Rows are points. To make a cloud, some directions were put in groups of two or more. Within a group, all points are equally far from the middle, so they leave a hole (a ring in 2 directions, a hollow ball in 3). The other directions are filled evenly. Then the cloud was stretched, turned, moved and blurred a little. How many holes are there, and how many directions does each take, smallest first?

Cloud (13 x 2)
[[ 54  47]
 [ -2 -29]
 [ 67  18]
 [-52 -37]
 [ 20 -33]
 [-43  -2]
 [-80  23]
 [-84  12]
 [-43  37]
 [-29  10]
 [ 58  39]
 [-31  18]
 [-23  56]]
Holes: 0

Cloud (21 x 3)
[[-95 -29 -31]
 [-28  26 -45]
 [ 10  20  38]
 [-30 -64 -16]
 [ 11  38  -7]
 [-62 -18  73]
 [ 37  21  26]
 [ 26 -30  56]
 [-38 -64   0]
 [-55 -48 -29]
 [ 37  32 -15]
 [  4   6 -58]
 [  1   1  54]
 [  1  20  42]
 [-33  38 -32]
 [ -6 -40  57]
 [-55 -19 -50]
 [-85 -56   9]
 [-59 -58  36]
 [ 24 -24  56]
 [-26 -13  65]]
Holes: 1 (2)

Cloud (28 x 4)
[[-21 -34  67  44]
 [-40 -63 -48  33]
 [-10  19  42 -87]
 [ 44 -18 -64 -21]
 [-75 -25  31 -36]
 [ 24 -61 -35 -12]
 [ 32  49  51  40]
 [-33  27  45  14]
 [-40  31  -5  -3]
 [ 56  42  69  72]
 [ 20   7  66 -38]
 [ 58 -18   6  38]
 [-24 -57 -30  86]
 [-38  22 -30  26]
 [-54 -35 -57 -56]
 [ 19  65   5 -33]
 [-12 -18  25  70]
 [ 29  20  -3  87]
 [ 11   3 -64  23]
 [ 10  62  53 -46]
 [-52 -50  40  -3]
 [ 33  41 -18  -9]
 [-44  43  52  44]
 [-50 -11 -16  40]
 [-51 -12  -9  24]
 [-46 -23 -29  89]
 [-21  94  35 -32]
 [-29 -11  -9 -22]]
Holes: 0

Cloud (56 x 6)
[[ 39 -33   9 -44   6  27]
 [-14  39  52  -3  54  23]
 [ 52  -6  37 -21   3  40]
 [-83   0  -3  40 -42 -40]
 [ -5   7  25 -19 -59  26]
 [-16   6  35  73  11 -35]
 [-31   2  53  23 -10 -72]
 [ 26 -50 -26 -29 -25 -37]
 [-29  46  -3 -19 -71 -46]
 [-86  48  -9  -1 -49 -52]
 [ 49  44 -36   7  58  -6]
 [-73  42 -22 -12 -41 -62]
 [ 12 -24 -27  38  66 -27]
 [-28  -1 -20  66   8 -65]
 [-49  38 -51 -23  -7 -40]
 [-23  48  22 -26 -65  10]
 [-28  37 -41 -49 -17 -37]
 [ -8  71 -11  45 -29   3]
 [ -3 -17 -13  61 -55  -3]
 [-32  22  47 -38  46  20]
 [ 95   8 -19  -1  44  -7]
 [-72  10 -12  -8  25  43]
 [-30  57 -44 -32  24  44]
 [ 33 -27 -29 -47 -16 -11]
 [ 22   6 -32   9  -3  68]
 [ -6  68  -5  12  54  52]
 [-16  41 -54 -46   5  15]
 [ 57 -25  -5 -17 -26 -60]
 [  5  24  13  30  28 -79]
 [-23 -40  27  13 -68 -48]
 [-42  59 -26 -54   6  50]
 [ 15  65  43 -33  21  36]
 [ 54 -51  22  -2  52  11]
 [-37   7  29 -51  45   9]
 [-13  25  19 -17 -70  13]
 [-18 -45 -32  51 -53 -52]
 [ 24 -43  42  49 -18 -70]
 [-74 -22   0   8 -45 -72]
 [ 27 -42 -34  31  39  39]
 [-13 -57 -30   9 -51 -60]
 [ 73   6  28 -12  24  43]
 [-13 -31  19 -26 -24  41]
 [ 20  30 -50 -15  11  57]
 [-32 -26  19  10 -68   1]
 [  4 -61   3 -31  19 -29]
 [ 20  44 -61  -2  33   9]
 [ -6 -29 -41  45  40 -42]
 [ 90 -53  -8  28  23 -50]
 [ 29 -30 -12 -16 -52 -62]
 [ 87 -18  12  10  42  40]
 [-36  14  -4  29  51  44]
 [-65 -18   5   1 -10  40]
 [ 63 -31  15  19 -33 -70]
 [  4  47  27 -45  59  18]
 [ 71  10   8  20 -19 -64]
 [ -7  44 -65 -11  18  -7]]
Holes: 3 (2, 2, 2)

Cloud (86 x 8)
[[ -4 -32 -23  38 -39  32  -9  -1]
 [ 54  35 -15  10  22 -71  45  19]
 [-12  64 -45 -31 -21  38  13   4]
 [ 25  17   8  -6 -13 -15 -24  49]
 [ 29  15 -50   4  17 -59 -25 -24]
 [ 40  61  41 -34   3 -41 -18 -38]
 [-56  66 -53  -6  25 -22 -13  -1]
 [-24 -19  33  22  31 -62  52 -23]
 [ 13 -26  47  15 -61  -7  22 -40]
 [  7 -81  27   0 -20  25  22  16]
 [ -8  49  41  -2  16  24 -16   9]
 [-15  60 -50 -19 -15 -87  24   7]
 [-33 -17 -94 -12  15  -9  18  48]
 [-55 -33 -23  16   6  35  52   3]
 [-33  56 -22 -46  59 -13  54  10]
 [  3  33 -79  10  12 -48   5  34]
 [-43  34   0  11  51  -3   2  25]
 [-35  24 -95 -26  -7 -32  18  -4]
 [ 37 -16  84 -13 -16  20  25 -34]
 [ 32  22  36 -22  -5   6  16  50]
 [ 13  20  20 -52  24 -52   4   5]
 [ 46  11   2 -41 -62   6  -1   7]
 [-10  32  38  17  -3  25  73  44]
 [ 10  -2 -70 -30  51  -9 -24  -7]
 [ 52 -37  17 -23 -47  37  13   9]
 [ -2   9  43  55 -20 -12 -18  15]
 [-23  64 -61 -55  13 -45  16  -9]
 [-12  62 -13 -22  61 -41  39  12]
 [ 39  13  23 -21  -2 -30 -44 -64]
 [-24  19 -51  -5   1  -4 -38  41]
 [ 45  30 -48 -58 -12 -49  21   5]
 [-30 -15  21   2 -27 -66  65  23]
 [ 34 -15   9 -27   0  77  17   3]
 [ -6  82  50 -27 -12 -49  19 -35]
 [ 34 -10 -27  16  -7 -21  10 -54]
 [ 13  48  12  41 -34 -74  56 -23]
 [-19  40  35 -13 -36  52   4 -17]
 [ 30  -4  34  18   9   4  31  63]
 [ 11 -48  -8   7 -63 -29  47  56]
 [ 26  42  24  -6  -7   8 -20  33]
 [  9  49 -16 -11  59 -36 -16 -26]
 [-45  41 -12 -23 -28 -14 -19  41]
 [-34  20  31  15 -16 -87  52  14]
 [  1 -19 -55 -40 -16 -29  23 -29]
 [  1  66 -11  33 -17 -11  62  -9]
 [-33  67 -16 -31  -6  19   1  35]
 [  3  28 -52  -4 -31 -68  69  15]
 [ -2 -18  24  34   3  21 -37  -3]
 [ -4  42 -29 -69  51  21  53  -8]
 [-27 -38  35  67 -26  -4  34  35]
 [ 70 -59  17   2 -21 -36  37  10]
 [  9 -19 -28 -50 -35  36 -13  27]
 [ -1 -56 -32  26   8  30  50  19]
 [  9  -8 -45  40 -20  -6 -25  35]
 [ 69   0  58   2 -32  22  -2   0]
 [-45  49  38  23 -24 -79   9 -43]
 [  1 -25  46   4  49 -50  27 -30]
 [ -1  31 -11 -10 -50 -44 -15 -63]
 [ 39   0  24  26  54 -10  53 -19]
 [  6  33 -70 -58  36  20   9  28]
 [  2  74 -28 -49  43 -11  53  11]
 [ 20 -48   6 -47  10 -28  32   8]
 [ 95  19   7 -13 -10 -26  33 -30]
 [ 23  -1  47  35 -25 -52  23  52]
 [ 27 -43  11  -3   2 -40  76  -3]
 [-35  13 -16  41 -73 -38  25  63]
 [-76  17  19  21 -42 -31 -28   2]
 [-24   9  36  20 -58 -59  69  20]
 [ 29  40  -2 -10 -64  24 -11  15]
 [ 44  15  36   0  19  34  -1  24]
 [ 16 -29 -46  21 -24 -58  18 -24]
 [ 32  28  12  25  13   6  35  53]
 [ 51 -42 -41  13  -1  28  30  49]
 [-47   1  54 -29  13  17  18  17]
 [-55  70  -9  -8  41 -14  -2 -48]
 [-26  28  66 -11 -32 -28  60 -18]
 [-29  75 -13  21  25 -30   0 -25]
 [ -6  -2  61  61 -33   1  48  31]
 [-10  53  30  14 -66 -71  45  14]
 [ -6   3  34  17  33 -11  55 -59]
 [-10  22 -80 -55   8  16  25 -12]
 [  3 -34  -2 -10 -29 -28  36  76]
 [ -7   7 -54 -16 -44  -9 -27  57]
 [ 41 -44  21  38 -32 -68  18  32]
 [ 23  81  -2 -17  47 -38  33  -4]
 [ 44  32  38  13 -38 -32  10  47]]
Holes: 2 (2, 6)

Cloud (91 x 9)
[[ -5  24   7  49  33  -8  -3 -42  76]
 [ 37  43  48  37 -22 -28  14  50 -30]
 [-13  17 -47 -36 -22  24  45  33  -5]
 [ 16  43  29 -11 -15  59 -29 -48   1]
 [  1 -45  -9 -21 -49  -5 -17 -25  34]
 [-10 -13  10  20 -73  29  47  50  21]
 [-66 -19 -19  -2 -55 -11  -3  17  -9]
 [-43  33 -14  72  17  -2  -5 -25  57]
 [-10 -35   1  71   3 -38  12  58 -10]
 [ 18 -36  -1  51 -38 -14   3 -19 -58]
 [ 11  -5  19  16 -44 -22 -15  42 -16]
 [-57  11 -25  -8 -43 -25  -8 -24 -47]
 [-19 -43 -17  19  31 -46  11  54  -3]
 [ 10  17  -2 -62   9  37  -9   1   4]
 [-26  -3  -6  40   8 -68  14  21 -12]
 [-59 -18 -15  39   5   4  42  51  46]
 [ 50 -27  58  25   6  14   5 -21  12]
 [-43 -23  29 -32  13  37 -31 -16 -11]
 [-49  17  34 -12  15  10 -46 -25  38]
 [-30  31  10  31 -56  -4  37  56  21]
 [  5 -45  -5  -1  19  15  -5  31  70]
 [ 18 -59  54  21 -47  -1   9 -51  18]
 [  4   8  12  62 -53   3  56  -5 -25]
 [-17 -28 -33  39  -1 -55  23 -17  18]
 [ 35 -47  41   9  -8 -12  45  11  52]
 [-15  46  21 -19   4 -10 -12  51  37]
 [-10  63 -39  13 -35  30  34 -10 -22]
 [-92   7  18  12  -9   9 -28  12  -9]
 [  1  53   0  61 -11  -1  41 -57 -30]
 [ 26  24  60  11 -21  12  14 -70 -31]
 [ 61  18 -18  35  21  -2  29 -40   3]
 [-27  54   7 -27 -29 -12  36 -61  33]
 [-15   2  16  50  -2  42  26   8  67]
 [-56 -22  43  29 -23 -42  39  36 -24]
 [-44  50 -39  48  21  27  11  -5 -25]
 [-43 -81   9  18   4  -5  -6  51  10]
 [-29  41  -9 -37  15   9 -43 -58  30]
 [ 15  -8  -8  32  38  -6 -13  52  48]
 [-21 -12  45 -11  12  55   0  26 -29]
 [-28  36  24  36 -64  41 -20 -43 -35]
 [  9 -11  71   6 -75  35  29  34 -21]
 [ 35  -1   7  48  24  10  17 -30  66]
 [-26 -35  -5  -5  19  17  54  29  -1]
 [-10 -26 -26  -4 -45 -30 -13 -28  17]
 [-15  11 -15 -11 -24 -49 -16 -18   1]
 [-19 -78  47  47 -15   6  -1  25   4]
 [ 21  20  10  11 -61  39  60   6   0]
 [ 16 -19  33 -30   6 -34  20 -39  38]
 [  9 -37  36  37  -9  -2  62  31  51]
 [-76  13  29 -22 -55  19   9 -22  14]
 [  5 -25  -2 -41 -20  12  -6  17  61]
 [ 25  17   6 -27  21  47 -26  21 -15]
 [-14  37  -6 -50  16  27  -2 -18  40]
 [ 12  66  23  17 -32  25 -26 -34 -22]
 [ 16  10 -29  85 -11 -14  38 -31   6]
 [ 57  -4  35 -21  -5   7  20 -39 -25]
 [-80 -35  -6  20   1  13  21  11 -19]
 [ 30  31  54 -15  11   2  46  -8 -23]
 [ 30 -34 -30  50  22  20 -26 -25   5]
 [-28 -11  17  95 -12   9  20  25 -14]
 [ 32  22  -2  59 -24 -15  68  24  12]
 [-38 -46  36  17 -40 -46 -14 -40 -20]
 [-16  -2  38  79   9 -13 -15  30 -13]
 [-21  31 -31  54 -60  26  -3 -25 -19]
 [-33 -58  -4   2 -58 -28  18 -47   8]
 [ -7 -11   7  78  16 -26 -35 -16  -1]
 [-69  67 -28   2  -1  18  -1 -42  20]
 [ 10   8 -46 -44 -12  35  -5 -42  -1]
 [ 52 -35  43  15 -10  -7   8  38 -62]
 [-31 -32  67  -6  -1 -23   5 -32   7]
 [  3 -19 -27   2  -9 -29  26   5 -69]
 [-33  30  -4   7 -33 -20  67  15 -51]
 [  9 -19  52  -1 -50  39 -29  41 -25]
 [ 40   8 -29  62 -10 -27  13 -31 -17]
 [  6 -28 -27  23 -34  38 -28  19 -15]
 [-15 -27 -34  75   6   8   0  50  13]
 [ 59  12  18  18   2 -24  15  49 -63]
 [ -8 -28  71  50  -2   4 -18 -22  12]
 [ 19  45  28  29 -32 -20  43 -25  50]
 [-18  16 -34  44 -22   8 -20  22  23]
 [  1 -32 -18  72  17 -28   3  41   7]
 [ 22 -31  32 -12 -69  52  -9 -50   3]
 [ 35  -9 -37  51  11   3  47   4 -16]
 [-80  14  19  -9 -40   0 -37 -24 -17]
 [-50  42  30 -16  26  18  -6   1  28]
 [-43  48 -14  -7  38   4 -39 -24   2]
 [-70  31   4  -6 -58  14  -5 -62 -54]
 [-34 -41  40  44 -12   4  39  11  43]
 [-49  45 -11  12 -51  -2  26 -43 -58]
 [-46  43  19  10 -24  53 -37 -55 -40]
 [  8 -53 -13  19  14  19 -16 -38 -46]]
Holes: 3 (2, 2, 4)

Cloud (106 x 9)
[[ 22 -48 -23  -1 -26 -16 -15 -28 -15]
 [ 27 -34  24  34  25 -10 -40 -26 -32]
 [ 26  22 -12  52  14 -27 -15 -10 -42]
 [ 23 -24 -18 -36   5 -32  33  26 -37]
 [ -8 -16 -45 -16 -35  -2 -28 -20  -1]
 [-28 -43  15  39  -7   9 -16  34  19]
 [  2 -26  29  17 -25 -30 -49 -25 -20]
 [ 34 -50  95 -26  15  -3 -27 -29  14]
 [ 39  -4  -7  19 -37   6 -19 -30 -27]
 [-13 -41  30 -16 -32 -28 -12 -13 -16]
 [ -4  -9 -21  35 -13 -26  11 -40 -16]
 [ -7  63  21   2  35  -9  18  -6   2]
 [-17 -10   0  10   9 -60   5 -44 -16]
 [  5  45  27  12   9  16 -46 -43 -32]
 [ 17  46 -14   1  61 -38   0  25  -7]
 [ 17  20  56  -8  23  55  -3  15  10]
 [ 12 -18  42 -27  53 -18  -5  24  13]
 [ 15  12  43  -8 -26  37  32   1 -14]
 [ -6 -21  34  38  -7 -39  26   4  33]
 [-23  -7 -32  -3  55  14  16  20  14]
 [  4 -11 -13 -29   0 -53  25  46   5]
 [ -3 -24  -5 -34  39 -26 -20  30 -36]
 [ 36   3   9  17  10 -62 -30   1  33]
 [ 21 -30  68 -38  29  -3  11  -4  22]
 [ 14  -5  30 -20  41 -31   9 -40  47]
 [ 28   8  46  34  20  -9   4  -8  21]
 [ 56 -34  35 -21 -28   4  24  40 -16]
 [-15 -78  19  17 -13 -11   5  26  25]
 [ -8   1 -39  14  44  -6  42 -36  10]
 [ 48   8 -21  39   5 -12  16 -30 -11]
 [ 74 -21  25  -1  39  -4 -22 -13  15]
 [  9 -35 -39  16  -7  37  -4  30   1]
 [ 23 -30 -29  50  16  22  18  24 -64]
 [ 17 -32  41  -6 -47 -65  -2 -39  12]
 [  2  19  21  23 -40 -33  -9  17 -28]
 [ 24 -27  27 -16  32 -24 -31   0  53]
 [ 15 -24   6  36  -8 -17  -9  12  40]
 [ -4 -52   4  -5  -9 -31 -15  54 -10]
 [ 34  15  14  -3  29  16 -59   9  33]
 [ 19 -17  11 -60  25 -23 -32   2  31]
 [  0  27   1  24  39   5 -24  -8 -52]
 [ 14 -42  68   7  24 -25  -7  -8  33]
 [ 77 -26  62  12  21  18  15 -38 -26]
 [  8   7  43   8   9  -3  18 -57  41]
 [ 17 -31 -51  47   7 -26  25 -12  31]
 [ 46 -38  -2   2  31 -22 -35 -36   6]
 [ 16   2  46  -3  55 -20  -9  44   6]
 [ 56 -23  48   0  59 -16 -10  -4  15]
 [ 40 -43  39  15 -32 -31  -8   4  -7]
 [ -6  -7 -18   1  46  24   6  22  43]
 [ 10 -22 -29 -36  25  -1 -22 -33  -2]
 [ 40  34  11 -34  25 -27  24 -32 -30]
 [  2 -24  71 -53   4 -32   2 -31  24]
 [ 31 -30  40  36  20  -8  12 -19 -34]
 [ 30  31 -33  36  43   5 -20  -8  -1]
 [ 21 -13 -16 -13  54 -14  15  26  13]
 [  6  25  24  40   5   2 -22 -43   5]
 [-29   7  44 -25  -8 -46 -24 -48   6]
 [ 17 -33   6  28  52 -36 -19  26  41]
 [-19 -38  63 -19  12  16 -23  -2  18]
 [ 33  56   6  13  41 -34  20 -19   8]
 [ 20  22   9  48  35 -29 -22 -17  12]
 [  7  35 -33  65  -2  -2  -3 -16 -32]
 [ 20 -37 -31  49  38  43  -2 -14 -29]
 [ 62   9  34 -35  55   6  31   5 -19]
 [ 16 -42 -25  44 -11 -70   2   1  13]
 [ -1  -5 -11  28  59  30  -7 -41  24]
 [ 29  17  11  37  -2 -23  -6 -11  39]
 [ 31  32  31   6   8 -31  33  23  33]
 [ 38 -42  31 -20  59  -1 -24 -18  37]
 [  7   6   9 -11 -18  21   9  40 -22]
 [-13 -39  -7   3  83 -13 -16   6  -4]
 [  3  34  45  38  42   1 -22  35   7]
 [ 17  42  -2  65  55 -12  16   1 -23]
 [ 15 -26 -24  -3  44  36 -22 -14 -29]
 [  7  12 -23 -13 -11 -44 -21  14 -62]
 [ 19 -16 -15  48 -10 -42 -35   5 -30]
 [ 20 -15  57   2 -25  12   8 -18 -14]
 [ 18  31 -32  15  44   7  29  18  31]
 [ 12  32 -12  65  -3 -14   8 -21 -21]
 [ 49 -30  34  22 -20 -14 -13  12  11]
 [  4 -39  -8 -17 -28  -3   1 -67 -10]
 [-44   5  -8  38 -25  -2 -12  32 -12]
 [-10  -6   6  -4  31   6  50  45  12]
 [-21 -29  28 -39  -1 -31 -22  22 -20]
 [ 21  24   2  -7 -24 -22  54  43  14]
 [ 35 -44  18  18   7 -25 -24   4  41]
 [ 90 -12  31  22   9   1  13 -33 -27]
 [-22  20  35 -20 -22  25 -22 -21 -11]
 [ 53 -44 -13  -7  -9 -37 -43 -18  -2]
 [ 23 -19 -15 -27 -11  29   2  26  -3]
 [-47 -13  -9 -21  25 -30  12  25  25]
 [ -6  51  41   4 -16 -25 -41 -21 -31]
 [ 19 -24 -33 -10   3  47  32  26 -15]
 [ -8  36  27  19   4 -44  -1  54  10]
 [ 25  31 -16   9  48 -51  32  -4 -29]
 [ 64  32  66  -5  11 -32   7  -7   7]
 [ -9  20  27  63   7   5  35   1  -1]
 [-44  -5  27  -3  31 -16 -12  32  10]
 [ 68   5  19  32  -6 -22 -29   3  -7]
 [-52   6  10  12  48  -3  22   5  38]
 [ 63 -54 -11  -5  50  -4  19 -14 -12]
 [ -8  37 -61  37  38   4   3   8 -35]
 [-12 -60 -14   8 -18 -65 -17  35  25]
 [ 10  -8  23   8  74  -1  33  57 -12]
 [ 38  26  24 -21  14 -38  43 -35 -37]]
Holes: 1 (4)
